Each row of a before or after table is a point. One or more steps were done to the points. Then noise was added and the rows were shuffled. The steps act on columns, c1 being the first. Write out the steps. A step turns or swaps two columns, mirrors them in a line or flattens them onto one, adds a multiple of one to another, or multiplies or shifts one. Angles are multiples of 10 degrees, from the lower column toward the higher: turns from -170 to 170, lines from 10 to 170 but not 90. Use the fewest steps. Two steps may share a column if one is a turn and the other turns, adds or multiplies; they go together, in the order done. Otherwise the lowest column goes first.
In the rows, zero is written as 128.

Before (14 x 2):
[[176 128]
 [141 166]
 [157 146]
 [152 147]
 [119 180]
 [154 122]
 [119 153]
 [144 114]
 [144 189]
 [150  99]
 [105 108]
 [174 119]
 [110 109]
 [171 140]]
After (14 x 2):
[[189 130]
 [243 131]
 [247 129]
 [ 67 127]
 [ 82 128]
 [236 128]
 [183 127]
 [168 129]
 [187 129]
 [104 129]
 [173 126]
 [105 125]
 [161 128]
 [201 127]]
Steps: multiply c1 by 2.5; multiply c2 by 0

Before:
[[ 96  90 172  71  97 114 120 166]
 [ 94 174  93  99 103 132  61  93]
 [170 152  90  55 157 189  56 224]
 [ 83 144 139 147 115 154 161 152]
 [138 151 121 107 144 107 114 222]
 [131  56 156 100 175 171 157 190]
 [ 86 102 164 121 119  53 110 175]
 [140  71  76 156 144 129 123 188]
 [151 114 198 125 176 129 128  90]
 [180 192  89 130 125 149  83 107]
 [182 143  77 123  93 147  80 151]
 [110 126 119 184 171 200 126 122]
 [154 107 162 165  85 200 105 181]]
After, 13 rows:
[[182 143 112 148  91 145  80 109]
 [ 83 148 155 161 109 155 164 129]
 [114 126  71 151 172 205 128 184]
 [136 151 103 201 145 110 117  60]
 [101  85 203 130  93 113 119  59]
 [ 86  99 173 162 123  52 112  92]
 [128  57 110 164 176 176 154  75]
 [152 109 207 191  84 202 106 133]
 [173 155  58 168 163 191  60  16]
 [144  75  61 195 142 125 125 119]
 [183 193  93 117 121 141  81 140]
 [ 98 177 115  82 102 130  60 122]
 [151 119 155  90 176 128 127 140]]
Steps: add -1 times c5 to c3; mirror c4 and c8 in the line at 30 degrees

Before (13 x 12):
[[ 64  50 104  37  93 223 122 175 158 155 117 166]
 [123 195  56 113 108  91 180 115 121 169 130 105]
 [124 129 114 131  70  95 129 157 123 211 132 150]
 [149  95 140  44  98 168 159 141 136 131  91 166]
 [140 142 225 162 181 196 105 186 166 166 108  97]
 [118  79  67  95  43 207 151 161 155 147  80 161]
 [137  72 181 155 183 179 141 135 175 194 113 126]
 [166 154  41 136 112 102  93 150 144 193 155 168]
 [113 177 105 159 126 116 127 101 101 162 114 166]
 [107  89 129 113  88 160 142 144 174 108 145 143]
 [136 165  74 119  85  79  87  90 147 189 102 120]
 [169 137  86 138 101 111  97 101  71 190 148  98]
 [112  74 149 151 175 142 117 197 149 138  85 121]]
After (13 x 12):
[[112 151 105 163 127 141 117 103 103 158 102 186]
 [ 78  39 101  39  95 167  92 177 224 152 111 125]
 [138 153  83 138 100 165 180  98  80 190 166 105]
 [107 157  75 118  82  80 163  86 104 189  75 139]
 [108  87 145 150 175 117 127 194 151 139  45  96]
 [131 136  39 135 112 100 174 148 121 194 187 178]
 [118  87 128 115  88 113  99 143 185 110 162 121]
 [131 121 114 134  72 110 126 158 101 210 136 147]
 [122 152 225 162 180 142 149 186 205 159  92 107]
 [162  81 141  43  92 147 114 142 162 129  54 148]
 [149  82 183 158 180 124 120 134 199 195  98 101]
 [154 195  52 113 107 113  82 118  95 174 129 140]
 [137  74  67  98  40 161 103 165 202 147  31 130]]
Steps: mirror c1 and c7 in the line at 20 degrees; turn c2 and c12 by 30 degrees; turn c6 and c9 by 50 degrees; multiply c11 by 2
